Each row is a point. Before rounding, the points of a table are all equally far from one centre. They may lie mostly on one side of it. Where is the centre, to within rounding?

Points (10 x 3):
51, 29, -28
51, 32, -15
31, 3, 5
44, 40, -27
45, 37, -7
49, 2, -15
2, 7, -27
18, 46, -15
52, 19, -31
23, 9, -45
Centre: 26, 19, -18

Points, 14 rows:
-33, -30, 29, -43, -12, -28, -32, -1, 1
4, -35, 2, 23, -16, -44, -54, 12, 58
-12, -45, 16, 20, 7, -37, -7, 25, 45
23, -25, -15, -1, -2, -1, -72, 46, 35
-34, 24, -74, 9, -22, 29, -17, -5, 51
-36, -26, -34, 19, 22, 13, -58, -12, -13
-5, -24, -18, 13, 1, -6, -58, 57, 43
23, -32, 8, 7, -6, -13, -68, 43, 26
23, -9, -1, -58, -26, 26, -40, -12, -23
-11, -7, -56, -49, -31, -5, -62, 11, 25
-48, -24, 18, 11, -9, -36, -59, -12, 12
-36, 18, -27, -25, -14, -62, -30, 17, 28
42, -36, -15, -6, -27, -35, -34, 26, -13
6, -18, -57, -4, -34, -62, -17, -7, 23
Centre: 0, 4, -11, 1, -16, 3, -19, -6, 21

Points:
-25, -11, 22, 1, 15, -51, -44, 47, 44, 19, -26, -14, 71, 1
-27, 17, 12, -42, 39, -35, 7, 43, 14, 24, -39, 10, 45, -22
-14, -5, 62, -25, 19, -44, -30, 14, 16, -46, -55, 0, 37, 32
-42, -19, 16, 29, 14, -26, -31, 58, -45, -2, -40, -38, 37, 9
-11, -37, 22, -34, -3, 8, -48, 42, -47, -18, -45, -21, 37, 10
-39, 42, -3, 16, 33, -33, -54, 36, 1, -17, -49, -4, 56, 17
-58, 17, 41, -20, -2, 1, -20, 30, 0, -33, -41, 6, 20, 10
-3, 16, 34, 20, 2, -15, 2, 54, -2, -20, -13, 29, 71, 47
-34, 2, 19, 45, 10, 9, -46, 12, -23, 8, -39, -11, 60, 34
-15, -46, 1, -8, 21, -50, -1, 25, 20, -13, -18, 64, 56, -1
-2, 7, 13, 10, 4, -35, -26, 9, 23, -39, -79, -5, 7, 14
4, -2, 30, 11, 4, -59, -8, 41, -51, -16, -67, -10, 49, 19
-21, 27, 50, 9, 14, 3, -31, 46, 11, -6, -32, -31, 40, 43
-19, 20, 13, -9, 22, -28, -20, 18, 9, -26, -37, 60, 63, -8
-10, 16, 22, -1, 21, -29, -8, 19, -75, 24, -55, 6, 37, 7
-44, -1, 8, -12, 31, -45, -27, 34, -2, 14, -67, -18, 48, -26
-18, -6, 38, 4, -2, -32, -13, 56, -43, -62, -2, 1, 21, 30
-11, -12, -4, 4, -11, -7, -5, 60, -14, -42, -63, 2, 6, 14
Centre: -8, -10, 2, -10, 19, -32, -20, 16, -9, -2, -12, 0, 28, 26

Points:
15, -16, -28, -6, -40, -23, -25, -11, 53, -11, -70, 61, 19, -12, 29, -8, -28, 26, 11, -23, 34, -42, 52, 23
1, 7, -28, 16, -13, 3, 18, -42, -2, 20, -55, 22, -2, -26, 6, 14, -63, 31, 32, -54, 9, -46, 33, 28
6, 35, 16, 12, -34, -31, -20, -45, 0, -20, -13, 84, 15, -13, 24, -45, -44, -30, -17, -25, 19, -17, 25, 27
-21, 19, -15, -5, -59, -55, 14, -22, 49, -28, -63, 68, 11, 6, -4, 7, -21, -21, -18, -64, 43, -11, 38, -11
13, 45, -43, -9, -66, 11, 8, -26, 52, -47, -61, 23, 18, -2, 5, 15, -26, -23, 6, -54, 41, -34, 10, 3
-6, 14, -79, -9, -21, -22, -19, -24, -10, -14, -69, 49, 2, -9, 1, -11, -27, -9, 0, -6, 47, -27, 45, 15
19, 29, -1, 21, 5, -19, -26, -51, -38, 3, -64, 31, 40, -36, 49, -14, -22, 4, 6, -15, 9, -47, -15, 40
16, 2, 6, 3, -28, -9, -4, -27, -4, -34, -9, 22, -8, 9, 54, 5, -24, 7, 37, -53, 50, -55, -5, 21
-21, 29, -43, -35, -1, -53, 14, -30, -29, 12, -61, 39, 1, 4, -2, -3, -20, 1, 36, -44, 33, -28, 38, 19
-8, 5, -39, 25, -43, -7, -2, -21, 29, -6, -51, 25, -6, -55, 2, -18, 10, -14, 19, -49, 45, -15, 43, 47
-2, 8, -35, -13, -32, -38, -26, -25, 17, 9, -80, 57, 0, -33, 17, -36, -22, -16, 11, -56, 50, -30, 17, -4
-2, -1, -16, -9, -40, -9, -28, -9, 21, 14, -71, 26, -2, -41, 29, -10, -31, 6, 30, -27, 28, -56, 36, 4
16, -17, 18, 10, -23, -38, -32, -23, -33, -15, -61, 28, 11, 3, 45, 3, -32, 17, -26, -55, 20, -37, 49, -19
0, 4, -28, -10, -40, -51, -13, -35, 45, -27, -35, 28, 17, 2, 50, -21, -63, -22, 4, -30, 33, -41, 9, 26
-21, 24, -27, 4, -49, -1, -38, -44, 26, -36, -37, 37, 13, -31, 80, -16, -23, 21, -18, -39, 31, -42, 4, -3
-23, 15, -17, 16, -45, -24, -4, -25, -4, 19, -70, 39, -12, -19, 6, 27, -66, 26, 15, -12, 41, -33, 22, 49
-24, 14, -27, 32, -42, -32, 5, -23, -15, -19, -66, 51, 9, -24, 3, -19, -20, -20, 0, -37, 64, -53, 14, 11
9, -17, -25, 21, -30, -35, 22, -36, -3, 34, -49, 29, 3, 3, 31, 2, -30, -4, 9, -66, 52, -44, 18, -17
25, 6, -15, 7, -74, 26, -14, -65, -3, -19, -43, 25, 7, -29, 7, -2, -23, -18, 9, -32, 52, -34, 2, 11
15, -9, -39, -36, -50, -6, 20, -1, -15, 12, -24, 47, 15, -22, 32, -27, -37, -30, 7, -48, 43, -23, 19, 50
36, -11, -13, -33, -54, -18, 6, -15, 23, -3, -7, 71, 16, -52, 31, -1, -43, -21, -23, -27, 29, -47, 4, -4
3, 28, -31, -8, -18, -35, 23, -12, -14, -49, -67, 71, 0, -15, 26, 12, -25, 3, 13, -16, 42, -26, 48, 14
14, 43, -9, 28, -42, -13, 7, -9, 16, -46, -36, 31, 30, -21, 59, -10, -18, -15, 32, -25, 29, -48, 24, -1
-19, 6, -31, -33, -22, 6, -8, -28, 14, -16, -67, 64, 17, 12, 23, -9, -24, 6, -10, -58, 53, -42, 51, -2
15, -7, -24, -21, -11, -27, -9, -1, 11, 1, -58, 63, -4, -28, 28, 4, -13, 33, -14, -26, 19, -14, 63, -49
2, -17, 0, -26, -41, -14, -30, -8, 0, -5, -51, 57, 16, -35, 24, -10, -51, 32, 32, -19, 61, -20, 29, 14
-4, 37, -21, -13, -62, -41, -5, -35, -11, -26, -24, 43, 41, 24, 24, -16, -67, -8, 5, -31, 19, -49, 41, 28
-20, -37, -22, -23, 4, -12, -22, -53, -10, -4, -56, 48, 24, -21, 4, 26, -35, 17, 17, -27, 46, -37, 37, 10
8, 28, -5, 8, -26, -16, -5, -31, 5, -53, -24, 80, 1, -38, -2, -22, -44, -4, -27, -54, 57, -19, 34, 23
11, 15, -44, 13, -38, -43, -17, -75, -5, -7, -65, 50, 0, 4, 53, 13, -30, 2, 15, -4, 31, -29, 5, 5
-2, -12, 1, -48, -26, -35, -21, -48, 2, -18, -23, 79, -17, -5, 30, 4, -37, -23, -14, -51, 28, -42, 8, 30
Centre: 1, 17, -18, -1, -29, -22, -11, -11, 6, -5, -26, 33, 30, -7, 3, 15, -7, 17, -15, -39, 1, 2, -6, 16
